Every row gives one point. Two turns around zero, p and q, are shown by what they do to some points. Where does a point land after both, in the order given? Backwards means that the second turn is done in reverse. Each puzzle has new turns, and all numbers are rounded.
In the rows, 128 means zero.

Turn p:
[103 109 121] => [115 113 153]
[133 164 170] => [173 115  99]
[156  85  93] => [ 70 149 126]
[ 98 135 170] => [157  85 129]
[126 152  94] => [138 163 148]
[151 124 120] => [115 143 114]
Turn q:
[151 136  96] => [143 139  92]
[169 153 176] => [185 105 155]
[108 112 137] => [105 121 141]
[149 156 146] => [165 131 141]
[108  94 101] => [ 86 125 106]
[ 84 117 112] => [ 84 148 133]
Where do these land?
q, then p: [154 134 164] => [104 118  92]
p, then q: [101 126 134] => [127 101 136]
q, then p: [162  94  88] => [ 90 161 165]
q, then p: [ 94 158 126] => [173 124 120]

Turn p:
[157 167  97 145] => [150 100  87 154]
[115 153 147 140] => [128 149 127 157]
[ 98 126 101  94] => [170 132 150 106]
[150  99 177 101] => [ 81 113 173 127]
[119  94 119 162] => [109 147 102  96]
Turn q:
[126  90  91 164] => [132  94  82 157]
[108 118 117 118] => [115 133 127 151]
[158 172 131 105] => [166 153 158 108]
[152 147 171  92] => [127 169 149  84]
[ 97 113 130 162] => [101  90 123 140]
Where do these land?
q, then p: [140 142 103 120] => [113 110 111 142]
q, then p: [ 86  89 115 132] => [139 172  97 105]
q, then p: [142 141 144  94] => [140 122 143 165]
q, then p backwards: [183 131 123 112] => [ 88 129  88 138]
p, then q: [ 89 137 155 181] => [161 100 182 146]

Turn p:
[111 170 136 124 122 131] => [160 122 127 151 125 151]
[116 108 125 113 114 172] => [127 110  97 110 164 131]
[131 148 101 116 134 152] => [136 141  99 152 143 126]
[120  98 152 128 133 115] => [112 123 150  98 128 137]
[208 125 132 161 198 127] => [128 200 174 132 144  58]
[ 83 117  84 112 147 126] => [ 82 131 106 154 140 163]
[113 128 144 165  89  90] => [127  80 157 130  88 125]
[142 130 149 105  86 112] => [152 115 114  97  93 131]
Turn q:
[148 149 115 101 112 144] => [153 138 114 110 145 155]
[144 146 121 136 119 104] => [140 114 147 103 124 131]
[120 129 144 129 100 139] => [112 150 126 118 116 143]
[134 147 152 118 107 104] => [118 115 143 109 116 161]
[141 107 145 139 207 108] => [140  84 154 195 131 106]
[ 79  92 113 135 106 225] => [101 220  71 149 143 100]
[104 120 123 124 193  98] => [114  74 132 165 151 100]
[138 104 119 127 104 110] => [136 121 114 111  96 123]
[144 158 120 143 103 122] => [139 138 151  92 130 135]
Where do these land?
q, then p: [136 119 118 121 175 137] => [108 135 160 136 126  96]
q, then p: [139 170 162 119 114 148] => [166 134 128 130 174 136]
q, then p: [136  86 126 155 157 149] => [130 111 158 149  89 103]
p, then q backwards: [130 109 135 103 112  63] => [132 109 160 140  71 101]
q, then p backwards: [154 130 110 100 110  80] => [113 123 160 115  73 128]
q, then p backwards: [124  99 102 144 135 159] => [170 143 104 128 133 142]
p, then q: [ 99 181 156 188 114 146] => [152 142 165 177  66 114]
p, then q backwards: [105 130 115  94 108 142] => [125 122 125  80 116 129]

Turn p:
[149 138 122 111 147 165 130 143] => [139 128 108 121 166 137 114 152]
[129 100 104 158  87  96 117 156] => [147 108 163 101 117 128 164  86]
[162 138 146 123 110 102 108 151] => [150 139 158 141 154 117 119  96]
[ 98 105 163 165 162 124 112 131] => [116  92  95 134 100  95 107 102]
[138 104 171 124 140 177 174  88] => [ 56 102 109 152 150 150 109 154]
[ 95 168 146 151 159 171 111  81] => [ 90 164  56 129 113 110 114 137]
[ 97 151 105  83  97 138 138 154] => [166 143 124 151 130 151 176 156]
[161 101 105 111 144  91 108  93] => [132 140 168 105 104 153  79 122]
[123 147  90 126 106  87 153 156] => [157 136 172 117 119 110 169 145]
Turn q:
[130 105 137 136 117 168 120 192] => [162 154 114  97 103 148 172 153]
[ 76 121 129 145  91 124 104 124] => [146 158 122  99 145  97  93 150]
[119 107 145 143 156  52 106 109] => [140 121 179 146 110  69 105  95]
[154 157 137 144 154 150 119 133] => [141 121 106 146 104 161 124 107]
[148 134 141 130 108 171 169 114] => [ 89 128 120 108 125 179 126 139]
[150 174 137  80 154 133 195 131] => [112  63 149 150 153 190 143 134]
[146 130  77 132 111  69 105 107] => [115 160 140 172 168  86 129  95]
[ 86  93 110 140 148 124 116 133] => [138 133 126 134 107  82 125 165]
[142 132 141 101 112 162 119 108] => [108 113  96  98 138 141 132 114]
Where do these land?
q, then p: [ 79 126 130  98 136 101  99 122] => [152 112 171 124 114 122  86 112]
p, then q: [ 78 153 123 103  93 153 182 126] => [136 153 160 143 121 179 136 191]
p, then q: [172 110 116 155 125 125  73 111] => [109  84  85 118 147 106 110  96]
p, then q: [ 91 105 139  90 121 125  95 110] => [104 177  90 118 129 148 118 128]
q, then p: [180 135 146 108 132 106 116 150] => [ 67 131 135 135 129 142 115 148]
q, then p: [125 160 103 165 157 160 108 115] => [137 149 119  68 133 130 153 103]
q, then p: [142 116 112 158 137 147 114  89] => [135 157 120 112  96 128 163 115]
p, then q: [115 107 144  80 149 115 136 138] => [137 174 120 114  95 133 142 116]
p, then q backwards: [175 138 178 161 131 127 152 185] => [109 138 104  68 120  65 113  99]
p, then q: [105 127 111 120 105 135 190 172] => [121 128 182 124  97 155 164 163]
p, then q: [145 130 106 171 123 116 142  89] => [144  92 137 100 165 116 110 142]

Turn p:
[101 116 154 116 153 143 146 107 117] => [108 114 106 125 118 108 135 160 100]
[100 157 134 151 161  96 141 135 141] => [ 90 141 108 134 161 132 104 151 150]
[162 133 147 113 145 158 118 107 117] => [122  95 130 120 128 108 169 112 120]
[ 98 105 114 139 154 144  88 160  99] => [113 147 132 151  74 103 132 142 164]
[122 112 101 173 125 129 148 111 104] => [141 126 159 161 134 141 131 171 130]
[104 101 114  99 120 154 147  89 114] => [131 104 146 116  95 125 122 156  81]
[112 156 132 102 114  87  94 138 136] => [ 96 153 120 128 125 139  97  82 126]
[169 105 123 114  92  95 148 158 130] => [184 121 107 141 131 160 111  96 131]
[118 134 102 167 128  87 103 149 160] => [115 171 135 131 140 169 113 128 173]
[131 132 166 159 129 156 151 104 134] => [133 133 123 124 163 109 165 157 106]
[152 121 113 102 118 153 119 127 138] => [147 110 143 101 111 127 138 107 128]
[167 165 137 101  98 134 133 151 145] => [155 121 126 104 158 113 119  74 129]
Turn q:
[192 137  93  99 152 135 154 116 142] => [ 92 146 127 104  77  91 127 162 103]
[131 101 126 149 103  94 127 137 113] => [117 107 139 145 161 133  96 140 125]
[162 166 101 118 134 114 123 130 154] => [123 125 110 104  97 125 124 140  80]
[103 112 149 126 147 158 128 151 152] => [162 112 132 135 116 108 149 109 157]
[115 131 122 153 149 179 121 129 127] => [123 124 131 134  93 138 142  88 156]
[128 144 144 131 155 165 143 163 124] => [143 127 119  99 103 109 124  99 161]
[115 114 159 125 104 101  93 115  99] => [151 151 138 154 168 158 107 137 128]
[111  95 130 140 163 140 120 141 139] => [143 104 126 154 107 122 134 130 163]
[ 91 132 140 132 113  89 132 106 101] => [123 135 109 135 182 159 133 140 135]
[ 87 125 123 111  71 104 113 116  97] => [131 133 159 123 189 174 138 138 119]
[174 151 120 123 117 129 153 105 160] => [101 144 119 119 113  92 134 126  80]
Where do these land?
q, then p: [130 132 152 133 104 134 147 104 133] => [ 94 114 128 142 148 130 120 143 127]
q, then p backwards: [136 119 121  60 187  98 142 125 137] => [ 92  77 140 159 160 174 155 145 142]
p, then q backwards: [142 136 153 143 155 116 146 120 125] => [103 122 128 139 130  99 149 113 134]
p, then q: [ 79 130 151 129 118 168  31 138 141] => [130 149  92  78 204 147 169 115  82]
q, then p backwards: [104 125 111 142 135 156  91 129 134] => [159 100 104 123 121 114 105 120 116]
q, then p: [159 116 155 130 115 103 149 134  84] => [ 75 145 121 119 117 125 126 106 162]
p, then q backwards: [151 153 148 114 132 103 140 146 135] => [111 143 153 163 123 115 143 137 123]
q, then p backwards: [137 123  89 139 116 120 120 109 133] => [115 123 123 123 138 115 122  87 114]
q, then p: [154 120 145 135 120 149 146 141 139] => [105 136 120 143 135 156 126 114 111]
q, then p: [111 109 114 145 113 108 146 137 128] => [122 130 106 127 103 135 136 156 139]
p, then q: [104 145  70 138 112 153 149 123 118] => [189 142 126 142 137 118  91 120 127]

Turn p:
[ 78  98 115 101 117 131 104 108  76 150 114] => [130 117 152 165  66 126  95 139  93 144 116]
[179 149 172 145  93 123 151  97 148 102 115] => [131  90  63 109 146 110 161 142 152 101 133]
[ 69  91  99 120 103 124 118 162 129 153 118] => [157 138 173 147 101 170  97 142 100 123 152]
[121 104 106 109 159 113 163 130 128 191 121] => [161 174 150 107  76 119 125 102 137 138 139]
[ 86 108 113 107 122  98 124 146 128 167 107] => [173 144 156 122  96 143  96 131 102 127 130]
[ 80  51 117 120 140 136 132 131 127 145 138] => [160 126 177 173  91 144 114 113 139 153 157]
[185 156 100 162 122 124 129 119 139 134 173] => [ 82 127 141  78 143 128 155 134 172 108 118]
[ 76 110  98 140 146 105 146 116 112 118 108] => [132 114 148 133 107 124  82  86 105 128 154]
[179 144 118 132 129 153 139 147 119 104 113] => [ 99 146 106 135 147 127 167 114 125  94 120]
[183 152 158 116 144 105 109 141 134  81 161] => [122 107 111 114 186 130 166 114 144 137  73]
[171 147 127 135 148 137  92 114 183 129 115] => [130 154 116 126 172 101 118 148 175 101 106]
[142 164 176 171 137 147 109 146 109 107 144] => [ 98 111 124 123 182  98 164 152 104 148 133]
[115 190 164 106 103 167 150 107 132  84 136] => [ 91 115  45 131 151 146 123 146 115 159 135]
Turn q:
[ 96  96 113 169 106 119  75  99  91 107 127] => [119 153 105 121 131 171 143 178 105 160  79]
[127 126 111 127  73 158  76 133  86  93 141] => [152 160 162 129 131 142 180 167  86 148 100]
[144 128 149  96 190 130 139 131 153 130 103] => [144 103 117 105 145 142 102 100 147 109 180]
[114  89 142 126 130 153 153 131 173 135 151] => [143 155 131 107 100 117 105 123 176 105 121]
[ 91 145 155 149 153 153 143 168 156 118 115] => [145 149  95 148 156 122 142 115 171  89 139]
[150 125  71 151  99  95 107 109  54  71 173] => [102 139 174 117 175 128 129 156  63 182  60]
[143 151  99 123 147 113 138 153 158 170 116] => [113 103 125 146 126 103 129 104 161 157 165]
[132 111 170 137 149 158 143 147 124 168 133] => [176 103 102 129 108 119 122 109 152 107 116]
[150  75 105 168  70 132  86 121  93  81 121] => [143 145 159 128 135 147 132 221 104 158  83]
[124 153 128  92 136  82 111 130 128 144 148] => [ 86 100 133 102 126 127 156  99 120 133 137]
[115 122 174 114 126 122 184 151 151 149  95] => [126 103 125 160 107 129 110 114 165  64 144]
[158 185 136 138 123 105 115  99 143 126 142] => [ 98 123 109 115 133  82 135 130  84 131 153]
[121 129 120 116 146 151 167 104 124 158 110] => [140 130 120 153 104 140  92  91 127 130 141]
[128 157 119  86 142 121 156 114 159 144 119] => [103 128 138 131 113 121 114  86 130 120 175]
Where do these land?
p, then q backwards: [145 119 104 140 100 106 148 106 100 143  87] => [133 134 187 105 107 129 144 109 142 151 139]
p, then q backwards: [159 117  96  91 140  93 117 106 148  91 158] => [ 89  85 130 127 160 110 160 157 105 145 154]
p, then q backwards: [ 75 103 169 120 139 140 123 119 134 140 168] => [165 111  69 136 132 141 108 134 122 154 101]
q, then p backwards: [114 101 146 139 128 176  88 158 105 145  89] => [138  87 170  87  88 127 138 150 160 136 130]
q, then p: [156 136 127 127 150  97  98 169 176 168 153] => [188 129 140 104 102 166 111 106 173 141 129]
p, then q: [ 80 108 155 175 131 163 153 112 114 101 132] => [121 127 108  95 109 111 123 115 148 151  55]
q, then p backwards: [151 169 174 132 165  94 119 173 100 160 159] => [171 129 173 158 131  80 144 107 104  70 122]
p, then q: [127 171  85 119  77 117 106 155 115 144  96] => [158 146 161 148 172 165 174 131 101 111 129]
p, then q: [105 105 126 153 169 159 166 108  90  96 168] => [100 146  81 116  67 127 109 109 134 129  80]
p, then q: [150 154 127 158 130 135 137  78  98 112 147] => [ 80 144 134 124 108 169 127 121 162 126 111]
p, then q: [130 143 109 107 141 136 129 116 138 146  98] => [106 137 129 136 142 121 153 138 105 142 148]
q, then p: [136 142 100 100 110  91 119 124 168  93  97] => [131 126 144 122 150 153 126 139 113 201 146]
q, then p: [137  96 146 102  84 157 161 139 179 125 112] => [138  87 104 116 188 164 150 161 135 124 122]
